Each row of a before or after table is a point. The points were changed in one or more steps. Then noise was added and the rows were shuffled. The steps act on columns, c1 being the first. Write out the steps. A step turns or swaps two columns, mirrors them in a line or flattens them onto one, adds a multiple of one to another, or multiplies or shifts one. Angles are multiples of 10 degrees, from the lower column toward the higher: turns from -170 to 170, lines from 10 to 170 but not 90. Use the fewest steps. Two steps may share a column if one is a turn and the other turns, adds or multiplies; they go together, in the order done. Otherwise the lowest column goes first.
In the rows, 128 means zero.

Before:
[[108 120 136]
 [128 153  96]
 [ 85 106 121]
 [172  96 106]
 [135 157  82]
 [235 144 118]
 [ 79  86 142]
 [160 121 134]
 [106 126 113]
 [246  77  62]
 [143 121 104]
 [159 132 103]
 [145  90 110]]
After (13 x 3):
[[170 116 106]
 [162 129 101]
 [108 127 112]
 [161 126 135]
 [249 106  60]
 [233 134 119]
 [127 139  95]
 [136 138  83]
 [ 84 118 120]
 [145 113 109]
 [141 126 103]
 [ 80 109 141]
 [110 126 136]]
Steps: multiply c2 by 0.4

Before:
[[ 99  75 169 111]
 [122  96 168 103]
 [144  90  98 156]
 [189  63 179 143]
 [103 180 139 157]
 [144 118 124 147]
 [176  88 179 107]
 [129 149 122  71]
 [ 91 159  78 136]
 [170 152 135 140]
 [179  62 148 175]
 [ 88 144 178  60]
 [103 156 115 157]
 [121 133 148  62]]
After, 14 rows:
[[106 121 117 140]
 [135  79 162  88]
 [142 176  90 181]
 [105 138 181  96]
 [159 169  96 122]
 [ 95 101  93 140]
 [152 169  78 102]
 [193 153 130 132]
 [181 123 150 137]
 [104 176  63 185]
 [ 72 150  63 161]
 [109 136 152 170]
 [106 116 157  96]
 [200 181 138 103]]
Steps: turn c1 and c4 by 100 degrees; swap c2 and c3

Before:
[[ 62 141 121 125 107  84]
 [118 156 175 155 147 125]
 [ 91 118 145 118 158  81]
 [120 175  94  85 120  73]
 [149 136 108 153  93 113]
 [122  67  92 148  55 131]
 [121 121  81 172  28  78]
 [160  60 174 134 167 193]
 [137 114 142 120  98 102]
 [ 65 140 137 137 139 134]
 [162 111 173 138 102 110]
 [ 98 151 120 180 142  78]
 [132 124 114 142 129  81]
 [147  46 182 130 163 216]]
After:
[[119 132  49  66 111 152]
 [ 92 139 163 121 134  99]
 [132 116 117 114 135 101]
 [159 146 186  62 118 214]
 [120  91 173 145 107 145]
 [121 153 104 187 150  92]
 [135 142 114 118  98 119]
 [ 68 117 146 133 130 157]
 [162 124 137 109  76 127]
 [ 97  73 135 133 141 101]
 [147 155 190  52 110 234]
 [148 107  90 125 120 134]
 [ 64 125 107 140 121 107]
 [119  88  22 108  99  97]]
Steps: turn c2 and c4 by 110 degrees; turn c3 and c5 by -50 degrees; shift c6 by 20

Before, 11 rows:
[[ 87 116  94 159 102 155 142  94]
 [149 151 186 130 131 153 154 212]
 [151 125  93 188  53 147 142  89]
 [156 150  94 140 124 153 102 110]
 [166 135 126 122  69 163 145 140]
 [143 109 114 157  83 149  82 131]
 [120 166 129 145  43 139  89  84]
 [122 194  89 104 124 106  99 214]
 [130 160 158  79 135 104 151 159]
 [144 161  98 184  83 101  90  99]
 [143 147 154  73 114  77 121 209]]
After, 11 rows:
[[126 154  97 176 151 123 152 159]
 [140 110 143 118  78 107  83 129]
 [142 161 157  89  67  63  88  97]
 [124 193 167 157 132  75 100 213]
 [152 124 159  99  34 158 144  86]
 [121 169 130 145  48  97  88  84]
 [143 143 101 182 127  69 120 213]
 [159 156 162 117 121 128 100 112]
 [ 86 114 162 110  95 170 146  97]
 [170 137 133 155  72 180 139 141]
 [146 153  70 126 130 178 147 219]]
Steps: multiply c3 by -1; mirror c4 and c5 in the line at 100 degrees; add 1 times c7 to c6

Before:
[[ 77 152  87 206 103 133 117 159  93]
 [114 148 103 179 108 128 163 198 113]
 [156 134 127 152 106 132  95 152 118]
 [169 169 117 199 165 202  86 106 143]
 [157 180 135 107 198 175  62 102 171]
 [140 109  83 123 109 123 131 140 163]
 [162 169  99 103 160 205  77 119 130]
 [154 173  90 164  92 108 140 132 128]]
After (8 x 9):
[[110 146 180 106 111 108 163 200 113]
 [ 99 150 163  92  94  73 119 131 126]
 [125 219 195 116 164 134  69 104 142]
 [174 151 206  87 105 105 153 158  92]
 [137 220 104  99 159 141  68 118 128]
 [119 108 122  86 108 145 124 141 160]
 [128 133 153 126 106 128  85 150 116]
 [150 202 111 135 200 105  58 103 173]]
Steps: mirror c1 and c7 in the line at 110 degrees; multiply c2 by 1.3; turn c2 and c6 by -50 degrees; swap c3 and c4

Before, 13 rows:
[[119  92  69 110 155  99 153 131 125 130 145 163]
 [125 145 104 142 102 115  96 196  75 148 105 156]
 [107 148 143 104 149 163 129 144 119 150 164 157]
 [ 98 122 120 110  98 127 110 168 136  82 151 113]
 [ 64 107 108 155 110 122  63 170 108 118 128 214]
 [133 179 187 208  70 106 170  92 184 137 184  87]
 [160 160 240 179 106  88 217 126 192  78 161 126]
 [ 48 160 104 156 100 152 108 155 111 119  55 157]
 [100 172  72 170 102 163 105 166  89  76 127 191]
 [ 72 113 121 163 107 148 115 140  40 110 122 146]
 [115 105 108 175 181 141 111 184 136 108 136 136]
 [189 150 208 167 100 121 140  67 178  98 138 107]
 [130  67 101 135 107 173 147 177 138 136 139 167]]
After (13 x 12):
[[ 81  41 113 146 110 115 152 139 115 164 116 172]
 [140 134 113 113  97 144 169 186  69 134 104 185]
 [123 124 123  95 123 155  99 143  89 134 141 181]
 [144  71 109 122 100  96 111 195 146 139  60 169]
 [ 67 113 109 138  94 111 154 123 161 182  43 177]
 [ 80 111 112 132 105  66 124 178 110 174  98 237]
 [145 178 131 146 147 135 121  65 150  63 177 130]
 [108 194 145 161 165 216  89 147 157  74 160 145]
 [137 182 120 188 111 172 106 121 176 126 203 108]
 [ 72  86 107 148  84 108 165 168 170 118 105 210]
 [ 73 136 116  95 102 110 122 183 119 120 122 131]
 [102 134 146 154 162 111 143 196 106 125 100 157]
 [133 124 136  81 149 129 162 161 149 161 146 177]]
Steps: turn c1 and c10 by -50 degrees; swap c2 and c9; flatten c3 and c5 onto the line at 60 degrees; shift c4 by -20; swap c6 and c7; multiply c8 by 1.3; turn c8 and c11 by -30 degrees; shift c12 by 20

Before, 11 rows:
[[153  87 127 148 176 105  58 143  91 104 119 172 204 166]
 [174 137 145 192  68 199 137 167 170  88 118 147 113 180]
 [160 128 144 127 166 116 112 122 100 155 192  74 160 115]
 [157  91 149 137 160 109  46 146 108  87 107 106 152 110]
 [117 181 120 196 105 163  92 174 153 107 121 166  90 166]
 [143  85 111 192 103 196 119 113 136 121 172  80  79 169]
 [115 141 114 174  81 153 159 128 173  84 106 137  95 188]
 [165 130 139 182 133 103  84  74 120 176 157  98 175  90]
 [139 101 124 162 164 129 115 114 117 142 173 125 170  56]
 [162 144 128 206 148 118 118  93  89 106 195  71 153  87]
 [200 108  93 136 176 114  77 138  91 115 102 146 146 126]]
After:
[[157 135 147 198 130 139 130  83 110  92 181 150 192 176]
 [153 129 139 156 122  86  59 198  80 185 142  99  95  97]
 [134  92 112 177 105 180  92 158  88 116 167  76 203 174]
 [148  89 137 121 117  51  31 115  83  93  80 169 101 174]
 [134 106 120 131  92  92  98 163  93 134 115 131 138  57]
 [116 186 119 198 121 162  70  88  95 108 149 160 165 176]
 [179 106  90 108 137 121  66 122  91 118  70 145 111 123]
 [117 141 112 190 168 168 152  95 128  85 169 137 154 189]
 [152  90 155 120 131 113  37 106 108  89  91 107 106 110]
 [154 126 145 104  78  90  98 160 111 153 112  69 111 117]
 [147 139 119 146  79 110  81 196  41 107 135  71 124  87]]
Steps: multiply c1 by 0.7; turn c4 and c9 by -50 degrees; add 0.5 times c9 to c7; turn c5 and c11 by -70 degrees; turn c5 and c8 by 150 degrees; turn c6 and c13 by 90 degrees
